Each row is a point. To make a cloud, some directions were put in groups of two or more. Within a group, all points are equally far from the middle, so they leave a hole (a ring in 2 directions, a hollow ball in 3). The other directions are filled evenly. Then the cloud was stretched, turned, moved and blurred a little. How many holes are there, and how many directions does each take, smallest first?
In the rows, 128 means zero.

Cloud (14 x 2):
[[148 124]
 [126 176]
 [158 134]
 [171 126]
 [175 101]
 [131 154]
 [139 169]
 [167 128]
 [168 165]
 [ 91 117]
 [144 167]
 [154 114]
 [123 120]
 [179 155]]
Holes: 0

Cloud (22 x 3):
[[139 173 137]
 [134 176 122]
 [119 167  97]
 [107  98  98]
 [ 91  85 150]
 [125 132 173]
 [ 83 122 147]
 [164 167 109]
 [146 133 175]
 [108 101 172]
 [176 156 138]
 [135 110  94]
 [145  91 129]
 [101 148  88]
 [ 80 132 105]
 [170 118 125]
 [165 118 114]
 [105 114 171]
 [161 136 169]
 [ 78 128 109]
 [172 140 110]
 [136 104  97]]
Holes: 1 (3)

Cloud (27 x 4):
[[149 171 128 145]
 [154 132 176  92]
 [103 160 177 112]
 [116  92 169 112]
 [170 119 135  88]
 [106 133 108  77]
 [ 77 145 158 111]
 [122  96 174 116]
 [ 71 141 135 111]
 [134 170 107 122]
 [111  94 115 143]
 [116 116 111  72]
 [ 72 143 120 120]
 [ 89 158 168 123]
 [114 172 167 134]
 [168 119 171 109]
 [134 129 163 165]
 [179 116 145 112]
 [126 138  85 141]
 [145 111 183 113]
 [126 111 185 103]
 [ 75 143 115 121]
 [122 165 160 155]
 [112 126 153 166]
 [154 153 148 161]
 [139  98 110  84]
 [107 154  91 119]]
Holes: 2 (2, 2)

Cloud (31 x 4):
[[168 149  94 123]
 [113 165 165 141]
 [104 120 126  97]
 [ 64 170 138 161]
 [149 180 111 137]
 [ 91 162 143 160]
 [130 162 166 147]
 [114 113 108 104]
 [125 130 138  89]
 [ 87 121 155 155]
 [ 97 185 137 123]
 [ 70 168 179 129]
 [108 163 109 111]
 [126  96 110 130]
 [163 129 133 114]
 [134 170  75 102]
 [134 116  98 115]
 [116 150 124 137]
 [ 85 183 110 140]
 [127 144  98 137]
 [143 104 141  94]
 [116 176 139 130]
 [144 177 128 158]
 [ 65 136 146 149]
 [ 94 159  84 170]
 [100 109 151 135]
 [150 120 192 117]
 [147 142 100 139]
 [ 76 161 116 111]
 [113 160 138 143]
 [ 70 177 108 160]]
Holes: 0

Cloud, 51 rows:
[[117  96 103 178 107  93]
 [147 156 102 136  89  88]
 [147 106 109  96  96  75]
 [117 152 144 106  76 139]
 [149 135  98 161 165 139]
 [103 124 141 132  75  90]
 [174 134 113 100 117  93]
 [145 138 100 164 160 144]
 [110 141 154 139 154  94]
 [120 102  67 110  96  92]
 [109 111 149 141 131 150]
 [147 159 125 141 157  82]
 [115 141 133 192 121  60]
 [141 127 170 142  84  98]
 [115 145 140 180 157 135]
 [170 123  85 108  90  86]
 [159 129 121 179  94 110]
 [105 121 124 196 111  87]
 [111 155 117 129 154 107]
 [116 119  98  90 137 120]
 [123 136 141 120  64 103]
 [122 126 150 149  69 141]
 [ 94 148 159 152 146 120]
 [148 106  78 124 166  81]
 [117 132 113  86  81 130]
 [134 161 174 110 113 148]
 [109 144 116 174 114  59]
 [176 127 107  86 126 114]
 [113 150 173 119  88 159]
 [109 129 160 139  76 152]
 [152 159 151 166 127  80]
 [159 104  74 174 154  71]
 [155 133 147  93 110 102]
 [158 131 158 165  97 106]
 [114 115 102 112  84  79]
 [111 122 106  85 121 126]
 [124 174 120 135 143 121]
 [151 134  89 154 105 148]
 [131 151 126 203 108  99]
 [189 113  81 121 117  96]
 [103 135 147  91 111 133]
 [145 106 124 151  75 123]
 [144 110  94 122  85 153]
 [134 164 172 113 115 148]
 [135 155  67 131 135 116]
 [120 116 179 138 122  99]
 [181 102 112 132 114 115]
 [112 116  91 103  86  97]
 [118 100 118 125 121 156]
 [188 118  91 108 132 110]
 [134 145 124 208 114  88]]
Holes: 3 (2, 2, 2)

Cloud:
[[118 115 131  85 118 142 151 143]
 [116 141 159 120 153 167 108 123]
 [156 156 180 175 102 148 127 101]
 [120  88 116 157 158 118 182 181]
 [104 127 120 110 157 113 112 111]
 [127 162 159 150 136 144 161  85]
 [109  90 108 167 132  85 106 147]
 [126  94 151 206 152 147 133 147]
 [176 127 132 134 109 138 110  87]
 [ 96 149 134 122 134 174 103  97]
 [181 154 168 112 103 126 134 123]
 [127 118 125 190 109  93 117 122]
 [ 80 129 157 145 137 102 121 175]
 [146 154 172  96 121 138 169  85]
 [118 115 140 184 162  95 192 166]
 [157  96 145 153 111 181 113 111]
 [152 154 147 123 158 166 174 149]
 [177 156 124 172 152  83 137 141]
 [187 143 150 148 101 130 150 150]
 [120 140 162 182 117 125 184 149]
 [148 202 131 139 141 125 162 114]
 [140 155 105 104 158 107 138 126]
 [124 186 179 136 116 156 119 141]
 [ 93 150  87 155 148 148 121 152]
 [ 97  98 104 149 108 108  92 117]
 [122 153 154 109 121 111 105 131]
 [131 140 193 189 138 118 160 183]
 [143 165 151 140 143 148 118 171]
 [119 150 109 136  84 113 116 134]
 [129 120 116 186  86 158 123 147]
 [170  90 119 172 127 140 122 132]
 [147 127  93 134 161  85 152 138]
 [103 127 139 119 154 118 104 111]
 [ 67 137 121 123 144 117 134  98]
 [121 140  92 196 132 107 127 122]
 [166 113 205 146 138 145 149 162]
 [184 179 186 136 124 172 126 126]
 [167 103 200 167 139 117 143 141]
 [ 88 124 119 200 111 141 108 148]
 [126 153 184 196 126 127 133 139]
 [116 128 134 175 144 118 188 192]
 [158 100 140 166 153 157 173 129]
 [129 158 135 150 188  99 143 169]
 [ 97 155 154 105  99 156 112 136]
 [155 106 169 103 110 134 134 130]
 [185 132 139 143 117 121 130 152]
 [156 143 149 194 135 168 133 162]
 [108 111 176 202 142 118 128 150]
 [106  80 111 154 135 120 104 167]
 [ 67  95 156 143  98 176 129 141]
 [154 130 128 103  84 149 154 110]
 [133 185 148 151 141 116 186 150]
 [106  78  97 167 149 158 123 143]
 [ 60 114 128 163 108 102 153 136]
 [153 132 139 201 111 130 125 114]
 [139 115 166 141  92 157 108  83]
 [134  85 144 110 128 109 168 122]
 [ 64 128 103 144  92 147 147 109]
 [ 81 158 120 170 141 148 117 125]
 [125  62 162 180 125 128 152 171]
 [105  86 118 153 128 141 105  90]
 [129 109 147 133 152 126 113 170]
 [ 83  80  98 141  88 120 146 112]
 [123 101  84 114 121 157 150 124]
 [132 121 109 154 120 186 152 106]
 [166 141  88 163 147 103 144 136]
 [163 162 206 112 113 158 158 134]
 [107 119 107 180 108  89 107 132]
 [113  99 143 173 154 157 182 157]
 [ 86 135 131 140 117 181 149  95]
 [131 135 148 126 143 150 109 164]
 [104 136 172  98 149 112 166 143]
 [ 73  96 139 111  92 127 128 107]
 [129 113 106 182  85 148 118 144]]
Holes: 2 (2, 6)

Cloud (81 x 8):
[[114  77 112 157 104 145 111 106]
 [140 160 129 165 104 156 109 158]
 [ 97 161 165 110 124 151  94  92]
 [ 67 113  97 157 148 159 170  97]
 [140 106 168 111 170 100  98  75]
 [131 178 126 140 136  90 116  78]
 [120 150 106  96  95 121 129  84]
 [ 96 170 139  98 115 160 132 105]
 [109 125 173 109 160 137  74  95]
 [148 113 157 106 163 106 155 121]
 [125 133 163 159  92 165  90 133]
 [131 136 153 125 110 170 115 192]
 [150 169 128 132 116 162 106 149]
 [110 100 154 101 101 161 106  88]
 [125 173 160 169 128  87 147 116]
 [125  91 126 120  94 124 131  79]
 [101 117 158 191 101 126 165 151]
 [117 184 130 123 138 120 100  85]
 [ 79 139 166 143 162 160 132 112]
 [114 155 160 177 131 115 172  99]
 [150 119 118 105  81 117 119 143]
 [143 176 149 136 156  89 147 118]
 [111 125 149 110 164 111  63 121]
 [152 150  94 150 120 148 115 165]
 [125 143 126 147 139 108  66 106]
 [175 114 141 151 173  81 108 145]
 [114  76 154 171 112 132 144 177]
 [118 113 152 163 119  83 151 183]
 [112 126  63 127 121 139 175 132]
 [107 141 116 195 123 131 172 156]
 [100 128 100 152 165 136  88 131]
 [153 155 124 115 164 128 145 115]
 [109 130 103 118  72 106 138 131]
 [ 86  87  96 147 152 103 178 158]
 [145 173 161 151 111 113 118  81]
 [109 121 170 173 102 167 147 166]
 [101  61 143 153 102 132 138 149]
 [ 77 154 184 134 141 129 120 117]
 [ 79 132 128 154 115 138 120 190]
 [156 118 157 166 121 146 155 112]
 [ 97 173 139 157 100  88 148 110]
 [164 129 101 158 112 150 133 139]
 [ 91 137 195 134 125 156 143 111]
 [ 84 107 141 154 168 148 139  80]
 [116 118 126 170 102 106 169  83]
 [115 149 203 152 134  99 136 125]
 [121 140  65 141 138  95 137 163]
 [111 161  93 112 101  90 154 109]
 [ 91 120 132 153  65 153 144 152]
 [147 163 113 126 166  76 131 118]
 [163 170 142 118 113 121 126  92]
 [186 103 144 119 114  97  99 164]
 [ 89  73 150 140 104 116 166 135]
 [ 50 136  92 120 138 103 129 105]
 [109  73 121 140 142 140 166 181]
 [139 108 144 174 146 144 151  98]
 [ 92 165 162 107 109 142 109  85]
 [ 57 115 129 132 112 186 133 108]
 [137 135  96 116 164  67 131 110]
 [129 132 157 155 120 139 181 103]
 [158 143  94  99 137  98  97 131]
 [139 159 112 131 162  77 111  91]
 [108 165 147 114 137 108 110 172]
 [107 129 157 142 137 142  62 123]
 [ 57 132 162 129 153 117 158 103]
 [ 97  95 153 102 163  92 127  88]
 [ 71  85  98 152 143 144 178 112]
 [162 163 184 133 112 128  83 126]
 [122 116 122 118 155  80 146  68]
 [142  86 134 146 175 154 109 142]
 [126 151 127 101 170 141 143 132]
 [143 118 193 144  99 169 107 142]
 [ 98  86 169 147  91 153 153 124]
 [ 72 132 105 178 154 144 157 155]
 [130 121 118  86  92 112 103 128]
 [126 153 126 172  98 145 109 165]
 [ 74 167 132 153 119 155 113  99]
 [ 85 178 139 141 150  97 149 134]
 [117 136 195 159 141 113 111 165]
 [148  84 126 124 116 113 162 122]
 [146 127 133 132 184 141 115  99]]
Holes: 2 (4, 4)

Cloud (89 x 9):
[[118  96 129  58 135 139 140 152 110]
 [136 116 113  85 156 138 104 157 120]
 [134  94 138  84 131  76 139 124 125]
 [137  86 134 113 159 117 179  75 106]
 [121 100 127 130 127 165 183 103 137]
 [141 146 166  77 164 101 150 158 101]
 [ 80 115  81  82 111 127 151 121 127]
 [115 109  85  96 140 132 101 117  79]
 [133 112 109 133  85 149  86 125  89]
 [162 119 171  92  99 175 117  93 103]
 [135 121 127  89 156 162 138 151  74]
 [135  83 133 137 123 141 150  58  88]
 [198 129 148 125 140 160 117 113  76]
 [117  98  98 107  94 142 172 130 138]
 [173 101 160 143 150 139  86  96 101]
 [146 112 122 116 100  81 134 121 126]
 [108 147  74  63 117 127 140 137 109]
 [109 131 130 114 154 111 106 157 141]
 [188 115 117  96 147 154 110  82 127]
 [119 132 177 102 165 156 161 144 141]
 [ 65 109 124 104 143 124 154  94 125]
 [ 90 150 162  82 125 145 178 127 107]
 [140 130 178 142 115 102  98 186 117]
 [139 144 134  91 167 111 166  95  98]
 [ 90  84 160 115 123 158 151 159  97]
 [ 92 104 141 118 180 117 137 100 125]
 [150 161 119  59 141 119  95 147 104]
 [137 130 128 111 132  95  86 103  67]
 [111  97 163 111 113 144 180 139 138]
 [142 136 141 119 157  84 108  91  97]
 [196 127 109  77 112 148  93 112 118]
 [145 144 110 155 113 154 139 114  69]
 [123 143 150 114 152 134 166 157 136]
 [171 109 121 158 131 126  80 109 120]
 [ 84  80 137 129 109 132 119 154 113]
 [151 140 133 102 142  75  89 138  89]
 [180 142 118 115 136 109 158 106  96]
 [112 145 115 105 149  86  95 142  83]
 [ 92 129 124 134 151 114 174 138 109]
 [159  87 166 134 107 145 112 138  56]
 [130  94 146  46 125 122 125 126 122]
 [116 111 135  91 149 137 150  76  73]
 [197 135 138 142 143 125 115 133  75]
 [147  92 172  70 132 139 121  90 124]
 [117 105 128 130  89 101 149 134 110]
 [164 108 113 140 126 159 146 142 131]
 [ 76 126 143  95 123  96 110 161  77]
 [162  92 136 106 108 166 170  97 112]
 [122 154 157  65 146 173 120 125  96]
 [120 109 101  82 153 155 163  65  93]
 [174 131 167 128 160 110 112 141  57]
 [138 116 171  95 159  96 168 113 100]
 [201 128 167 119 129 160 122 144 106]
 [127 148 145  85 139 128  90 189  92]
 [158 137 197 108 171 104 126 114  99]
 [129 154 164  62 142 192 142 136 106]
 [180 150 124 162 139 145 120 101  96]
 [134 165 146  88 139 131 142 183 119]
 [132 116 158 150 110  73  92 129 111]
 [ 98 116 139  74 129 187 181 102 132]
 [130 140 120  90 143  77 109 117 100]
 [ 81 128 159  63 146 116 157 109 148]
 [107 136  81 108 152  87 150 142 101]
 [100 158 160  55 129 155 131 121 100]
 [183 153 122 122 115 181 125  97  97]
 [ 97 128 121 146 102 138 138  81  89]
 [142 139 117 130 191 147 138 137  92]
 [135 107 127 141 107  97 155 132 121]
 [167  78 173 141 129 155 125 126  83]
 [165 110  94  55 111 129 134 115 109]
 [103 110 148 126 101 149 166  83 108]
 [182 141 126 146 134 124 130 110  70]
 [127 104 142 134 128 155 177 100 140]
 [147 117 178  94 158 141  73 124  80]
 [135  91 173 126 193 118 147 116 102]
 [175 147 192 134 134 132  97 118 106]
 [ 81 136 117 131 121 133 160  87 112]
 [200 162 126 119 130 159 112  95 120]
 [171  85 102 149 156  90 125 123 113]
 [133 127  97 102 128 169 131 164 101]
 [139  97  94 107 148 130 108 139  64]
 [102 106 131  99 126 177 165 138  93]
 [173 113 133  94 164 129 106 162  95]
 [134 150 128 109 172 123 141 146  75]
 [103 109 132  91 142 138  97 112  74]
 [177 134 133 100  98 157  89 145 141]
 [ 96 109 186  95 173 107 174 134 111]
 [130 167 119  81 147 112 106 164 132]
 [119 125 175 107 106 131 162  92 141]]
Holes: 3 (2, 2, 3)

Cloud (91 x 9):
[[143 164 140 112 111 120 100 141  78]
 [ 86 105 144 179 163 107 198 120 130]
 [116 186  98 127  96 121 130  78 115]
 [138 110 116 173 106 103 189 153 150]
 [ 89 102 132 161 121  97 184 126 120]
 [177  97  79  94 126 120 113 172  95]
 [170 134 116 115 133 155 124 206 165]
 [162 177 137 109 126 155 124 147 160]
 [133  94 109 127 165 129  96 155 104]
 [146 143 123  92 123 126 128 189 184]
 [123 141 137 108  97 138 170 119 112]
 [140 141 154 106 130 111 131 174 184]
 [184 151  98 137 102  95 106 143 125]
 [104 140 143 145 136 101  70 174 118]
 [158 142 109 123 150 135 130 147 128]
 [206 163 112 102 103 122 113 156 140]
 [131 132 135 153  94 136 159 125  96]
 [ 73 197 136 136 132 121 120 120  90]
 [122  80  89 151 103 148 189 135 172]
 [115 132 148 101 130 154 149  97 150]
 [ 71 135 125 128 168  94 144 161 141]
 [ 95 152 143 106 157 103 147 118 146]
 [151 127 107 112 156 102 148 162 171]
 [127  98 114 156 171 124 132 177  84]
 [228 127 117 119  88 133 134 166 140]
 [115  73 107 193 102 138 209 148 144]
 [163  75 107 108 156 151 173 142 155]
 [124 132  91  95 170 159 157 161 142]
 [ 81  90 155 192 158 126 168 130  66]
 [111 138 122 172 136  85 130  96 109]
 [110 114  93 103 143 140 153 128 110]
 [135 173 136 124 103  81 144 125 171]
 [175 128 119 113 136 129 149 168 134]
 [137 190 162 104 173 120  77 148 117]
 [109 153 140 161 125 121 102 151 134]
 [163 114  91 140 115 128 132 203 108]
 [108  97 163 144 170 136 187 118 141]
 [123 123 156 156 153 130 144 119  90]
 [143 141 148 133 151 122 157 142  75]
 [ 80 161 158 119 159 125 163 102 114]
 [138 167 137 101  98 134 113 122 118]
 [114 103 100 151  98 156 170 138 186]
 [136 154 138 156 113 147 149 174 122]
 [157 121 114 104 131 147 100 108 143]
 [ 97 169 155 150 109 146 175 153 161]
 [179 114 118 117 121 121 153 188 172]
 [163 126  89 146 104  77 104 130 103]
 [117 136 101  94 153 131 105  71 117]
 [ 21 135 122 132 204 117 154 150 128]
 [128 151 155 119 104 115 117 125 142]
 [122  88 113 112 149 140 119 154 103]
 [187 128 130 131 108  97 122 144 122]
 [159 118 123 108 139 163 155 164 167]
 [ 99 140  72 145  77 115 145 112 114]
 [ 95 138 143 148 148 135 168 120  74]
 [153 162 131 124 121 111 136 183 102]
 [205 137 145 167  83 139 132 102  97]
 [114 116 158 130 184  87 124 104 109]
 [143  94 114 114 152  91  79 152 110]
 [104 155 173 128 109  75 113  89  90]
 [103 140 134 128 106 109 125 141  77]
 [124  83  99 146 139 180 184 147 140]
 [117 170 178 140 134 136 145 150 139]
 [ 63 137 145 190 152 155 215 152 103]
 [175 131 105 126  89 105  99 169  90]
 [ 78  99 105 146 166 108 114 171  99]
 [167 118 151 161 165 127 175 158 128]
 [151 132 124 146 157  90 133 203 119]
 [112  90 102 136 156 162 140 161  81]
 [176 153 132 137 104 137 150 112 145]
 [125 137 127  86 123 115 147 121 193]
 [124  89 115 157 137 124 131 115 134]
 [126 125 158 124 155  97  85 177 126]
 [ 89 166 104 125 138 122 144 102 146]
 [141 127 110 117 129  95  95 159 101]
 [157 150 117 144 141 113 101 103  59]
 [119 160 120 122 156 131 138 127 131]
 [127 101 132  97 141  89 139 125 124]
 [ 62 163 157 161 159 145 173 145 160]
 [147 155 186  89 141  83 117 126 138]
 [148 137 166 130 121 101 144 147 150]
 [125 112 123 129 151 163 131 104 118]
 [131  99 100 115 159  86  90 133 143]
 [ 84 190 166 128 171 147  90 170 129]
 [112 145 136 147 115 107 105 106 151]
 [ 83 123 124 143  78 103 137  89 103]
 [ 92 168 121 145 162 160  73 164 122]
 [ 97 150 167 151 156 130 138 109  72]
 [ 85 134 147  75 134 103 150 142 163]
 [147 136 179 160 125 148 156 121  74]
 [150 100 128 140 128 139 201 137  91]]
Holes: 0

Cloud:
[[114 156 185 117 115 152 125 136 144]
 [182 140 122 100 130 149 153 155 118]
 [130 166 145  91 107 101  53 142 165]
 [ 97 136 119  92 135 104  89 159 133]
 [151 139 161 117 112 146 158 167 103]
 [105  87 127 177 116 141 124 119 167]
 [151 161 136 107 143 118  84 163 145]
 [138  96 129 151 138 130  87 108 112]
 [158  92 122 132  84 140 123  74  86]
 [177  98 134 128  89 123 132 107  81]
 [151  92 122 164 116  84 134 137 130]
 [116 105 105 142 105 150 108  81  86]
 [106 158 120  72 132 114 128 157 109]
 [186 140 128 122  89 186 137 123 115]
 [139  99 173 143  90 117 118 147 108]
 [163 142 117 130 106 181 114 136 164]
 [150 147 141  86 133 106 148 175 163]
 [119 140  73 103 123 108 102 119 151]
 [ 88 132 134 160 126 152  95 112 164]
 [160 153  86 119 102 197 143 137  89]
 [150 130 113  91  83 153  91 135 131]
 [120 114 129 149 131 107  69  98 129]
 [142 154 142 134  72 172 157 118  94]
 [172 150  79  83 109 129 102 163 159]
 [ 77 114 139  93 133 120  97 112 141]
 [156 125 136  94  81 126 108 105 188]
 [136 143 136  84 127  84 100 194 152]
 [146 110  80  82 118 124 139 160 141]
 [ 91 153 146  80 126 146 100 112 154]
 [149 146 122 126  75 189  80 114 107]
 [ 73  98 161 138  96 104 140  90 141]
 [180 145 109  94 120 118 108 171 166]
 [127  84 110 117 110 150 169  84 124]
 [115 136 145  97  99  82 127  90 114]
 [163 104 153 153 115 102 147 105 115]
 [141  90 153 130 116  77 149 103 165]
 [161 192 124 113 100 151  76 127 111]
 [183 121 126 158  76 158 152 104 102]
 [186 147 106 116 141 133 146 177 107]
 [106 166 167  84 104 107 100 136 158]
 [143 135  66  99 113 153 120 143  94]
 [160 110  92 101 118  75 110  95 155]
 [ 91 102 146 164 104 163 157  76 105]
 [158  90 109 153 121 140 127  91 146]
 [150 158 143 133 135 136 108 176 129]
 [142 128 128 142 126 162 167 175  90]
 [152 131 112  99  66 139 138 108 102]
 [180 165 109  80 101 169 123 119 105]
 [165 155 117 116  95 175 104 122 170]
 [143 130 121 141 142 131 181 155  90]
 [117 110 184 180 103 117 108  94 156]
 [101 139 151  99 137 130 136 152 111]
 [175 161  84  52 124 125 139 141 147]
 [120 146 102 114 127 152  72 101 165]
 [174 162 112  93 114 141  64 135 153]
 [166 129 131  81  90 108 162 150 151]
 [121 155 156 138 129 174  70 130 117]
 [159  92 160 164  89 125  91 124 134]
 [143 145 136 122  76 183  81 104  97]
 [ 97  97 156 202  86 154 111  89 121]
 [139 120 129 121 143 115 104  86 118]
 [106 138 128 108 105  85 133  82 140]
 [152 109 102 115 124 171 142  87 113]
 [122 102 123 141 143  89 108 159 134]
 [164 157  92  50  95 122 138 147 141]
 [117  78 124 168  75 136 125  95 145]
 [172 118 144 103  90 113 125  96 168]
 [132 124 144  93 111 138 145 151 186]
 [142 125 157 126  99 100  97 176 133]
 [129 136 100 137 118 170 167 102 106]
 [109 145 197 127  96 156 108 114 118]
 [158 138  83 111 128 145 125  88 106]
 [137 116 132 159 127 104 120 118  75]
 [128 145 125  57 112 123  85 135 155]
 [139 159 159 139 106 143  62 149 118]
 [ 87  88 124 133  87 122 115  73 166]
 [136 114 146  91 116 111 122 180 160]
 [148 142  82  47 129  99 113 155 149]
 [118 120 132  92  96  92 106  64 149]
 [119 101 111 127  81 108 117  84 168]
 [162 136 102  60 101 115 112 160 140]
 [114 110 136 114 141  46 120 131 156]
 [124 154 140  85 148  97  86 154 169]
 [121  70 174 175  91 133 156 106 103]
 [111 104 125  89 129 114 117  76 130]
 [113 133 130 149 127 147 103  78 105]
 [104 102 182 162  84 138 157  95 109]]
Holes: 3 (2, 3, 3)
